Each row is a point. The points of each table are mixes of a few directions, plus a little noise. Count the directions of each table, and those that both share. Where both have some left over, give the other angles between the two spaces (their principal angles), to ten degrees, smallest first.

First, 5 rows:
[[-0.06  0.03  0.11]
 [ 0.18 -0.12 -0.34]
 [-0.62  0.40  1.14]
 [ 0.23 -0.15 -0.43]
 [ 0.25 -0.16 -0.47]]
Second (7 x 3):
[[ 0.12  0.06  0.98]
 [-0.70 -0.44 -0.20]
 [ 0.46  0.29  0.54]
 [ 0.28  0.17  0.38]
 [-0.22 -0.13 -0.52]
 [ 0.11  0.08 -0.75]
 [-0.06 -0.03 -0.43]]
Directions: first 1, second 2, shared 0; angles 30

First, 8 rows:
[[ 0.06 -0.01 -0.03 -0.11 -0.19  0.09  0.13 -0.07]
 [ 0.05 -0.01 -0.02 -0.08 -0.14  0.07  0.10 -0.06]
 [-0.10  0.01  0.05  0.17  0.31 -0.14 -0.21  0.13]
 [-0.39  0.05  0.20  0.66  1.18 -0.54 -0.80  0.47]
 [ 0.51 -0.07 -0.26 -0.87 -1.56  0.69  1.06 -0.62]
 [-0.06  0.01  0.03  0.10  0.18 -0.08 -0.12  0.07]
 [-0.25  0.04  0.13  0.42  0.76 -0.34 -0.52  0.30]
 [ 0.18 -0.03 -0.10 -0.30 -0.55  0.24  0.37 -0.22]]
Second (9 x 8):
[[ 0.35 -0.02 -0.52  0.01  0.21 -0.10  0.15  0.09]
 [-0.89 -1.71  0.90  0.53 -0.73 -0.21  0.24  0.35]
 [-0.31 -0.56 -0.01  0.43 -0.45  0.27 -0.30  0.14]
 [-0.08  0.36 -0.26  0.25  0.24  0.65  0.06 -0.10]
 [ 0.27  0.62 -0.42  0.53 -0.22  0.04 -0.02  0.13]
 [-0.11  0.16  0.27  0.19 -0.24 -0.12  0.03  0.04]
 [ 0.21  0.45  0.37 -0.93  0.58 -0.42  0.20 -0.30]
 [ 0.30  0.38 -0.15 -0.54  0.53 -0.09  0.11 -0.19]
 [ 0.25  0.34 -0.18 -0.45  0.07 -0.02 -0.48 -0.17]]
Directions: first 1, second 5, shared 0; angles 90

First:
[[-0.50 -0.08  0.25  0.04 -0.52  0.23  0.67 -0.27  0.17  0.75 -0.51  0.46]
 [-0.30  0.45 -0.05  0.33  0.07  0.11 -0.37  0.44 -0.49 -0.51  0.22 -0.36]
 [ 0.67 -0.21 -0.55 -0.48  0.19 -0.67  0.08 -0.09 -0.09  0.17  0.24  0.30]
 [ 0.21 -0.14  0.66  0.74 -0.20  1.07 -0.34  0.55  0.04 -1.77  0.29 -0.34]
 [-1.04  0.07  0.73  0.43 -0.58  0.78  0.53 -0.23  0.34  0.59 -0.70  0.15]
 [ 0.01  0.03 -0.10 -0.04 -0.08 -0.09  0.10  0.02 -0.13  0.09  0.02  0.11]
 [ 0.61 -0.17 -0.36 -0.35  0.35 -0.47 -0.20 -0.07  0.04 -0.09  0.28 -0.03]
 [ 0.19 -0.22 -0.30 -0.43 -0.09 -0.45  0.45 -0.33  0.11  0.78 -0.19  0.47]
 [ 0.52 -0.03 -0.29 -0.21  0.46 -0.36 -0.45  0.08 -0.05 -0.37  0.37 -0.26]
 [-0.39  0.30  0.01 -0.04  0.44 -0.17 -0.47 -0.12  0.07  0.33 -0.04 -0.51]]
Second:
[[ 0.17  0.17 -0.29 -0.23  0.17 -0.31 -0.50 -0.66  0.02 -0.58 -0.08 -0.22]
 [ 0.18  0.18 -0.25 -0.20  0.28 -0.30 -0.60 -0.53  0.02 -0.60  0.00 -0.32]
 [-0.26 -0.28  0.56  0.46 -0.08  0.57  0.68  1.35 -0.04  0.98  0.31  0.16]
 [-0.16 -0.16  0.22  0.17 -0.26  0.26  0.55  0.47 -0.02  0.54  0.00  0.31]
 [-0.32 -0.33  0.54  0.42 -0.35  0.57  0.97  1.18 -0.04  1.11  0.13  0.45]
 [ 0.25  0.25 -0.37 -0.29  0.34 -0.42 -0.79 -0.78  0.03 -0.83 -0.03 -0.42]
 [ 0.14  0.14 -0.26 -0.21  0.10 -0.27 -0.40 -0.61  0.02 -0.50 -0.11 -0.14]
 [-0.05 -0.03 -0.03 -0.05 -0.24  0.00  0.23 -0.19 -0.01  0.08 -0.17  0.25]
 [-0.18 -0.16  0.16  0.10 -0.42  0.21  0.65  0.22 -0.02  0.50 -0.15  0.45]
 [ 0.22  0.22 -0.26 -0.20  0.45 -0.32 -0.80 -0.45  0.03 -0.70  0.10 -0.51]]
Directions: first 4, second 2, shared 1; angles 70

First, 10 rows:
[[-0.01  0.53  0.30 -0.43 -0.54  0.09 -0.07  0.14 -0.49 -0.52 -0.05 -0.40
   0.07 -0.37 -0.15 -1.05 -0.02 -0.44 -0.23  0.08]
 [ 0.54 -0.64 -0.34 -0.30  0.51 -0.48 -0.24  0.08  0.54  0.23 -0.25  0.41
   0.04  0.01  0.18  0.34 -0.26 -0.26  0.90 -0.19]
 [ 0.21 -0.50 -0.22  0.13  0.01 -0.35 -0.12  0.05  0.71  0.19  0.09  0.62
   0.04  0.07  0.00  0.71 -0.07 -0.08  0.34 -0.29]
 [-0.43 -0.01  0.44  0.65 -0.18  0.54  0.71 -0.24  0.24  0.07  0.44 -0.19
   0.23  0.16  0.18  0.29  0.22  0.82 -0.02  0.12]
 [-0.37  0.50 -0.46  0.24  0.42  0.36 -0.04  0.24 -0.33  0.80 -0.22 -0.04
   0.15  0.65 -0.11 -0.74  0.01  0.67 -0.15 -0.15]
 [-0.02  0.43 -0.37 -0.75 -0.57 -0.16 -0.53  0.10  0.32 -0.67  0.09 -0.03
  -0.35 -0.31 -0.09 -0.13  0.08 -0.68 -0.56  0.26]
 [ 0.08  0.25 -0.24 -0.93 -0.52 -0.12 -0.39 -0.10  0.54 -0.99  0.17 -0.26
  -0.42 -0.51  0.15  0.13  0.10 -0.73 -0.33  0.54]
 [-0.09 -0.38  0.13  0.88  0.84  0.08  0.27 -0.22 -0.73  0.77 -0.19  0.04
  -0.05  0.44 -0.04  0.72  0.01  0.60 -0.12 -0.12]
 [ 0.18 -0.10  0.39 -0.45  0.08  0.34  0.50 -0.13  0.36 -0.39  0.06 -0.62
   0.32 -0.28  0.53 -0.69 -0.08  0.22  1.03  0.34]
 [-0.09 -0.08  0.37  0.97 -0.06 -0.30 -0.09  0.08 -1.16  0.52 -0.14  0.47
  -0.03  0.15 -0.66  0.39  0.01 -0.12 -0.87 -0.59]]
Second:
[[ 0.20 -0.16  0.31 -0.16 -0.28 -0.19  0.00 -0.05  0.05 -0.47  0.04 -0.02
   0.00 -0.37 -0.02 -0.01 -0.06 -0.39  0.11  0.02]
 [ 0.26 -0.12  0.37  0.10 -0.54 -0.56 -0.38  0.20 -0.21 -0.44 -0.13  0.43
   0.28 -0.30 -0.57 -0.72 -0.22 -0.60 -0.20 -0.44]
 [-0.02  0.19 -0.12 -0.18 -0.22  0.13  0.21  0.14  0.08  0.41  0.16  0.10
  -0.16 -0.07  0.19  0.64  0.15 -0.18  0.13 -0.16]
 [-0.03 -0.36  0.14  0.26  0.04 -0.12 -0.06 -0.28  0.32 -0.46  0.09  0.01
   0.04 -0.02 -0.05  0.16 -0.04  0.17 -0.16  0.22]
 [-0.85  0.62 -1.20  0.39  1.57  1.17  0.39 -0.13 -0.04  1.65 -0.13 -0.55
  -0.28  1.39  0.63  0.41  0.31  1.86 -0.07  0.49]
 [-0.07  0.33 -0.20 -0.40  0.51  0.44  0.20 -0.03 -0.33  0.30 -0.18 -0.62
  -0.11  0.13  0.39 -0.31  0.03  0.27  0.32  0.35]
 [ 0.23 -0.11  0.25  0.01 -0.64 -0.45 -0.18  0.21 -0.03 -0.23  0.04  0.48
   0.11 -0.34 -0.36 -0.10 -0.08 -0.61 -0.11 -0.43]
 [ 0.26 -0.35  0.45  0.02 -0.46 -0.44 -0.15 -0.10  0.15 -0.75  0.09  0.22
   0.12 -0.44 -0.24 -0.01 -0.10 -0.50 -0.07 -0.05]]
Directions: first 6, second 4, shared 3; angles 80
